Each row is a point. Each copy is the shape, with its points in the same order, stretched, turned, moved and blurred by noise. Is it also mirrored, or only turned?

Shape (8 x 2):
[[ 0.31 -0.14]
 [-0.28 -0.12]
 [ 0.43  0.12]
 [-0.28 -0.53]
 [ 0.45  0.32]
 [-0.16  0.21]
 [ 0.15 -0.11]
 [ 0.11  0.18]]
Copy 1 (8 x 2):
[[ 0.16  0.47]
 [-0.28 -0.01]
 [ 0.42  0.36]
 [-0.56  0.32]
 [ 0.61  0.20]
 [-0.01 -0.14]
 [ 0.00  0.27]
 [ 0.21  0.04]]
Copy 1 is: mirrored
Copy 2 (8 x 2):
[[-0.09 -0.34]
 [ 0.35  0.02]
 [-0.32 -0.20]
 [ 0.59 -0.26]
 [-0.47 -0.04]
 [ 0.06  0.22]
 [ 0.02 -0.21]
 [-0.14  0.03]]
Copy 2 is: mirrored
Copy 3 (8 x 2):
[[ 0.20 -0.13]
 [-0.40  0.01]
 [ 0.36  0.07]
 [-0.55 -0.37]
 [ 0.50  0.28]
 [-0.22  0.33]
 [-0.02 -0.11]
 [ 0.01  0.21]]
Copy 3 is: only turned

Shape (8 x 3):
[[ 0.11  0.37  0.04]
 [ 0.60  0.12  0.15]
 [-0.39 -0.26 -0.04]
 [-0.39 -0.07  0.12]
 [-0.22  0.10  0.22]
 [ 0.39  0.14  0.31]
 [ 0.48  0.22  0.30]
 [-0.20  0.16 -0.04]]
Copy 1 (8 x 3):
[[ 0.03  0.44 -0.06]
 [ 0.03  0.30 -0.61]
 [ 0.00 -0.29  0.28]
 [-0.14 -0.10  0.31]
 [-0.22  0.10  0.14]
 [-0.20  0.32 -0.44]
 [-0.16  0.39 -0.54]
 [ 0.06  0.15  0.20]]
Copy 1 is: mirrored
Copy 2 (8 x 3):
[[-0.02  0.30  0.22]
 [ 0.43  0.00  0.15]
 [-0.49 -0.27  0.04]
 [-0.51 -0.12  0.21]
 [-0.34 -0.02  0.34]
 [ 0.26  0.01  0.36]
 [ 0.33  0.07  0.32]
 [-0.35  0.10  0.08]]
Copy 2 is: only turned
Copy 3 (8 x 3):
[[-0.19 -0.18  0.47]
 [ 0.26 -0.53  0.55]
 [ 0.09  0.25 -0.24]
 [ 0.01  0.32  0.02]
 [ 0.01  0.23  0.28]
 [ 0.25 -0.28  0.60]
 [ 0.23 -0.36  0.68]
 [-0.18  0.05  0.14]]
Copy 3 is: mirrored

Shape (9 x 4):
[[ 0.06 -0.43 -0.12 -0.24]
 [ 0.08  0.09  0.38  0.44]
 [-0.05 -0.27  0.36 -0.40]
 [-0.22 -0.22 -0.41 -0.39]
 [ 0.14  0.26  0.43  0.14]
 [ 0.37 -0.06  0.11  0.02]
 [ 0.01  0.31 -0.36 -0.10]
 [ 0.36  0.00  0.21  0.19]
 [ 0.45  0.05 -0.31  0.41]]
Copy 1 (9 x 4):
[[-0.27 -0.21  0.04 -0.35]
 [ 0.05 -0.16 -0.04  0.57]
 [-0.37 -0.06  0.46 -0.09]
 [-0.45  0.15 -0.18 -0.66]
 [ 0.16 -0.05  0.19  0.44]
 [ 0.18 -0.22  0.14  0.03]
 [ 0.16  0.34 -0.30 -0.21]
 [ 0.28 -0.34  0.04  0.27]
 [ 0.44 -0.30 -0.49  0.05]]
Copy 1 is: only turned
Copy 2 (9 x 4):
[[ 0.13 -0.50  0.02 -0.35]
 [ 0.08  0.32  0.49  0.23]
 [-0.13 -0.29  0.24 -0.58]
 [-0.23 -0.55 -0.27 -0.24]
 [ 0.03  0.37  0.29 -0.10]
 [ 0.39  0.06  0.07 -0.17]
 [-0.06  0.08 -0.40 -0.02]
 [ 0.38  0.21  0.22 -0.04]
 [ 0.63  0.12 -0.16  0.30]]
Copy 2 is: only turned
Copy 3 (9 x 4):
[[-0.03 -0.45 -0.39 -0.14]
 [ 0.32  0.18  0.37  0.10]
 [-0.18 -0.48 -0.04  0.12]
 [-0.42 -0.21 -0.58 -0.38]
 [ 0.11  0.17  0.24  0.36]
 [ 0.29 -0.14 -0.17  0.19]
 [-0.17  0.27 -0.49 -0.05]
 [ 0.38  0.04 -0.06  0.24]
 [ 0.55  0.26 -0.31  0.04]]
Copy 3 is: mirrored
Copy 4 (9 x 4):
[[-0.29 -0.14 -0.12  0.46]
 [ 0.17 -0.33  0.48 -0.12]
 [-0.28  0.05  0.37  0.55]
 [-0.54  0.09 -0.24  0.16]
 [ 0.25 -0.10  0.49 -0.08]
 [ 0.14 -0.18  0.06  0.28]
 [-0.02  0.26 -0.21 -0.17]
 [ 0.31 -0.24  0.24  0.16]
 [ 0.34 -0.34 -0.38 -0.02]]
Copy 4 is: mirrored

Shape (10 x 6):
[[-0.02 -0.26 -0.11  0.31  0.16  0.00]
 [ 0.24 -0.20  0.30 -0.26  0.07 -0.01]
 [-0.24  0.25  0.21  0.39 -0.36  0.37]
 [-0.12  0.39  0.07  0.09  0.07 -0.09]
 [-0.52 -0.05  0.25 -0.25 -0.32  0.11]
 [ 0.21  0.04  0.13 -0.34 -0.36 -0.37]
 [-0.20  0.08 -0.22  0.54  0.12  0.10]
 [-0.33  0.39 -0.30  0.15  0.34  0.37]
 [ 0.07  0.00 -0.39 -0.21 -0.34  0.07]
 [-0.56 -0.44 -0.50  0.02  0.44 -0.23]]
Copy 1 (10 x 6):
[[ 0.09 -0.22 -0.20  0.35  0.16  0.12]
 [ 0.44 -0.47  0.18 -0.18  0.14  0.06]
 [-0.02  0.29  0.38  0.36 -0.38  0.26]
 [ 0.15  0.25  0.15  0.04  0.12 -0.14]
 [-0.26 -0.15  0.44 -0.23 -0.07  0.10]
 [ 0.28 -0.30  0.09 -0.34 -0.22 -0.36]
 [-0.03  0.23 -0.19  0.51  0.08  0.12]
 [ 0.04  0.52 -0.13  0.09  0.30  0.38]
 [ 0.06  0.02 -0.24 -0.26 -0.32  0.13]
 [-0.41 -0.27 -0.50  0.04  0.63  0.02]]
Copy 1 is: only turned
Copy 2 (10 x 6):
[[ 0.17 -0.06 -0.15  0.39  0.04 -0.36]
 [ 0.16 -0.17  0.17 -0.17  0.15  0.15]
 [-0.23  0.34 -0.33  0.61  0.20  0.27]
 [-0.16  0.39 -0.15  0.08  0.42 -0.22]
 [-0.54  0.08 -0.11  0.09 -0.25  0.17]
 [-0.09 -0.18 -0.26 -0.51  0.23  0.15]
 [ 0.10  0.28 -0.34  0.56  0.19 -0.40]
 [-0.02  0.85 -0.12  0.31 -0.03 -0.39]
 [ 0.17  0.17 -0.48 -0.23 -0.18  0.10]
 [-0.05  0.03 -0.15  0.12 -0.54 -0.91]]
Copy 2 is: mirrored
Copy 3 (10 x 6):
[[-0.02 -0.40  0.09  0.39  0.30 -0.13]
 [ 0.28 -0.29  0.31 -0.19  0.01 -0.24]
 [-0.19  0.01  0.23  0.39  0.03  0.60]
 [-0.22  0.27  0.10  0.13  0.14 -0.09]
 [-0.52 -0.33  0.27 -0.13 -0.13  0.21]
 [-0.06  0.00  0.41 -0.02 -0.46 -0.45]
 [-0.21 -0.08 -0.08  0.59  0.37  0.09]
 [-0.29  0.09 -0.46  0.08  0.44  0.17]
 [-0.07 -0.16 -0.17  0.15 -0.40 -0.15]
 [-0.62 -0.62 -0.28  0.19  0.45 -0.53]]
Copy 3 is: only turned
Copy 4 (10 x 6):
[[-0.04 -0.16  0.30 -0.21 -0.25 -0.13]
 [-0.17 -0.41  0.29 -0.10  0.30 -0.06]
 [-0.31 -0.08  0.41  0.37 -0.26  0.45]
 [-0.24  0.14  0.21  0.30  0.08 -0.06]
 [-0.80 -0.30  0.11  0.09 -0.03  0.09]
 [-0.12 -0.44 -0.12  0.38  0.33 -0.19]
 [ 0.01  0.20  0.28  0.06 -0.45  0.04]
 [-0.27  0.56  0.11 -0.09 -0.11  0.23]
 [-0.11 -0.25 -0.37  0.05  0.00  0.14]
 [-0.37  0.09 -0.08 -0.56 -0.36 -0.52]]
Copy 4 is: mirrored

Shape (13 x 9):
[[-0.16 -0.09  0.29 -0.12 -0.73  0.14 -0.56 -0.01 -0.24]
 [-0.02 -0.41  0.01  0.22  0.13  0.00  0.15  0.04  0.05]
 [ 0.22 -0.06 -0.01  0.03  0.12 -0.22  0.25  0.19  0.19]
 [-0.08 -0.28 -0.45  0.33  0.08 -0.06 -0.04  0.04 -0.30]
 [ 0.26  0.20 -0.03  0.22 -0.02  0.06  0.09 -0.24  0.19]
 [ 0.18  0.30  0.11 -0.12 -0.37  0.29 -0.43  0.42  0.15]
 [-0.53  0.06  0.29  0.37 -0.24  0.67  0.10 -0.33  0.34]
 [ 0.31 -0.27 -0.45 -0.17 -0.10 -0.19 -0.29  0.20  0.10]
 [-0.35  0.02 -0.05  0.15  0.17  0.09 -0.53 -0.16  0.44]
 [-0.27  0.06 -0.12 -0.19  0.06 -0.03 -0.25  0.09 -0.10]
 [-0.03  0.09 -0.39 -0.28 -0.68  0.59 -0.06 -0.16  0.04]
 [-0.06  0.41  0.32 -0.43 -0.10  0.70 -0.35  0.26 -0.10]
 [-0.51  0.31 -0.17  0.02  0.11  0.34  0.29  0.27  0.34]]
Copy 1 (13 x 9):
[[-0.57 -0.15  0.50  0.08 -0.62 -0.08 -0.02 -0.58 -0.51]
 [ 0.11  0.04  0.32  0.14 -0.07 -0.32  0.19  0.19  0.07]
 [-0.10  0.24  0.19 -0.12  0.25 -0.12  0.37  0.13  0.15]
 [-0.16 -0.17 -0.03  0.48  0.09 -0.29  0.03  0.12 -0.10]
 [ 0.11  0.11 -0.07 -0.04 -0.06  0.16  0.32 -0.21  0.22]
 [-0.61  0.30  0.36 -0.08 -0.28  0.45 -0.10 -0.13 -0.14]
 [ 0.44  0.47  0.03  0.20 -0.95  0.05  0.22  0.01 -0.16]
 [-0.55 -0.29  0.15 -0.12  0.16 -0.14 -0.05  0.01  0.26]
 [-0.11  0.35  0.01  0.09 -0.48 -0.12 -0.44 -0.22  0.24]
 [-0.32  0.11  0.02 -0.02 -0.13 -0.22 -0.25 -0.14 -0.33]
 [-0.32 -0.34 -0.22 -0.23 -0.64  0.25  0.20  0.03 -0.26]
 [-0.20  0.26  0.34 -0.30 -0.45  0.45 -0.38 -0.14 -0.73]
 [-0.03  0.71 -0.24  0.04 -0.32  0.04  0.08  0.48 -0.20]]
Copy 1 is: mirrored
Copy 2 (13 x 9):
[[-0.80  0.08  0.04 -0.21 -0.48 -0.30 -0.32  0.17  0.10]
 [ 0.11 -0.32  0.29  0.23  0.14  0.02  0.12  0.36 -0.12]
 [ 0.27 -0.10  0.21 -0.05  0.11  0.00  0.44  0.25  0.03]
 [ 0.16 -0.10  0.12  0.41  0.12 -0.47 -0.01  0.42 -0.41]
 [ 0.22  0.18 -0.19  0.37 -0.05  0.08  0.18  0.09  0.09]
 [-0.10  0.22 -0.26 -0.50 -0.26 -0.03 -0.27  0.35  0.30]
 [-0.50 -0.09 -0.31  0.60 -0.05  0.52 -0.14  0.50  0.17]
 [ 0.28 -0.25 -0.10 -0.29  0.15 -0.59 -0.05  0.04  0.02]
 [ 0.00  0.04  0.02  0.19  0.46  0.02 -0.58  0.23  0.27]
 [-0.20  0.20  0.10 -0.11  0.31 -0.19 -0.18  0.21 -0.21]
 [-0.46 -0.14 -0.91 -0.02 -0.21 -0.18 -0.02  0.14 -0.02]
 [-0.29  0.29 -0.27 -0.61 -0.11  0.43 -0.40  0.33 -0.19]
 [-0.12  0.07 -0.32  0.00  0.49  0.25  0.17  0.71 -0.02]]
Copy 2 is: only turned
